Each row of a before or after table is a point. The points were changed in one or more steps. Then noise was added and the rows were shuffled. The steps act on columns, c1 being the first. What was done? A step turns or swaps two columns, mirrors them in a line or flattens them onto one, adds a multiple of one to another, or multiplies or shifts one. Angles are multiples of 10 degrees, from the lower column toward the higher: turns from -170 to 170, lines from 10 to 170 but not 90. Use the fewest steps. Two steps may share a column if one is a turn and the other turns, adds or multiplies; they go together, in the order done. Otherwise the lowest column goes first.

Before (11 x 3)
[[ 0.10 -0.28 -0.58]
 [-0.03  0.64  0.16]
 [ 0.48 -0.25 -0.41]
 [-0.10  0.26  0.34]
 [ 0.10  0.08  0.26]
 [ 0.40 -0.17 -0.55]
 [-0.43  0.54  0.48]
 [ 0.17 -0.24 -0.50]
 [ 0.05 -0.18 -0.47]
 [-0.23  0.38  0.26]
 [ 0.24 -0.49 -0.39]]
After (11 x 3)
[[ 0.09  0.27 -0.04]
 [ 0.63 -0.46  0.10]
 [ 0.53 -0.54 -0.02]
 [ 0.10 -0.67  0.07]
 [ 0.30 -0.58  0.39]
 [-0.10  0.40 -0.11]
 [-0.55  0.62 -0.32]
 [ 0.09 -0.50  0.03]
 [-0.02  0.36 -0.59]
 [ 0.24 -0.50 -0.03]
 [-0.26  0.39 -0.27]]
Steps: multiply c1 by 1.3; turn c2 and c3 by -70 degrees

Before (11 x 8)
[[-0.21 -0.05  0.13  0.20 -0.02 -0.07  0.19 -0.03]
 [-0.30  0.15  0.33  0.53 -0.22 -0.28 -0.29  0.03]
 [-0.44 -0.18 -0.42 -0.08  0.38  0.08 -0.26  0.29]
 [ 0.42  0.33  0.73  0.31 -0.16  0.64  0.23  0.03]
 [-0.10 -0.19 -1.00  0.31  0.43  0.25 -0.05 -0.62]
 [-0.28 -0.89 -0.50  0.01  0.47  0.10  0.02 -0.23]
 [-0.27  0.03  0.85  0.38 -0.01  0.46 -0.07 -0.14]
 [ 0.40  0.03  0.67  0.24 -0.21  0.13 -0.11  0.00]
 [-0.10 -0.48 -0.15 -0.21  0.18  0.34 -0.61 -0.09]
 [-0.27  0.72  0.39 -0.02 -0.64 -0.18  0.12 -0.41]
 [ 0.23 -0.23 -0.06  0.33 -0.52  0.92  0.11 -0.09]]
After (11 x 8)
[[-0.44  0.16  0.43  0.11  0.38  0.08 -0.24  0.29]
 [-0.30 -0.05 -0.33 -0.56 -0.21 -0.28 -0.29  0.02]
 [-0.22  0.10 -0.12 -0.19 -0.02 -0.07  0.19 -0.04]
 [-0.26  0.04 -0.85 -0.37 -0.01  0.46 -0.05 -0.13]
 [-0.10  0.45  0.15  0.30  0.18  0.35 -0.61 -0.09]
 [-0.28  0.88  0.51  0.14  0.47  0.11  0.03 -0.23]
 [-0.27 -0.71 -0.40 -0.11 -0.64 -0.18  0.12 -0.41]
 [ 0.43 -0.27 -0.72 -0.36 -0.14  0.64  0.23  0.03]
 [ 0.23  0.27  0.04 -0.27 -0.53  0.91  0.12 -0.09]
 [-0.10  0.25  1.01 -0.28  0.42  0.25 -0.05 -0.63]
 [ 0.40  0.03 -0.67 -0.24 -0.21  0.12 -0.11  0.00]]
Steps: turn c2 and c4 by -170 degrees; multiply c3 by -1

Before (10 x 11)
[[-0.20  0.91 -0.06 -0.07  0.08  0.09  0.19  0.11 -0.06 -0.78  0.17]
 [-0.12 -0.65  0.24 -0.69  0.30 -0.90  0.84  0.48 -0.07  0.30 -0.28]
 [-0.08  0.07 -0.47  0.15 -0.15  0.69  0.39 -0.15  0.21  0.18  0.57]
 [ 0.32  0.09  0.22 -0.20  0.04  0.55  0.00  0.41 -0.20  0.36  0.64]
 [ 0.32 -0.26  0.13  0.31  0.27  0.46 -0.15 -0.03  0.35  0.04  0.15]
 [ 0.65 -0.26 -0.27  0.01  0.11  0.17 -0.16 -0.01 -0.14  0.38  0.11]
 [-0.49  0.20  0.35 -0.30 -0.30  0.39  0.31 -0.46 -0.33 -0.40 -0.31]
 [ 0.38  0.34  0.19  0.05  0.20  0.57  0.33 -0.27  0.06  0.40  0.15]
 [-0.49  0.27  0.10 -0.27  0.28  0.04 -0.12 -0.17  0.26  0.00  0.27]
 [ 0.36 -0.47  0.01  0.31  0.07  0.10 -0.04 -0.15 -0.14  0.18  1.07]]
After (10 x 11)
[[-0.28  0.43  0.25 -0.20  0.21 -0.58  0.32  0.29  0.16 -0.34  0.16]
 [ 0.62 -0.14  0.22 -0.74  0.33 -0.30 -1.20 -0.50 -0.19  0.22 -0.31]
 [-0.23 -0.43  0.31 -0.03 -0.32 -0.49  0.23  0.46 -0.83  0.54 -0.37]
 [-0.27 -0.46  0.09 -0.19  0.27  0.08  0.08  0.18  0.68  0.09  0.28]
 [ 0.21  0.36  0.11  0.15  0.28 -0.10  0.52  0.05  0.87 -0.28  0.18]
 [ 0.45  0.35  0.04  0.15  0.08  0.02  0.11  0.12 -0.34 -0.34  1.06]
 [-0.07 -0.09 -0.52  0.02 -0.18 -0.68  0.43  0.19  0.55 -0.22  0.54]
 [ 0.24  0.63 -0.27 -0.24  0.09  0.07  0.24  0.01 -0.35 -0.30  0.07]
 [-0.03  0.35  0.23 -0.35  0.02 -0.27  0.46 -0.44 -0.57 -0.16  0.64]
 [-0.88 -0.20 -0.04  0.50  0.08 -0.19  0.02 -0.07 -0.14  0.69  0.14]]
Steps: turn c1 and c2 by 90 degrees; mirror c4 and c10 in the line at 160 degrees; turn c6 and c7 by 120 degrees; multiply c8 by -1; multiply c9 by 2.5
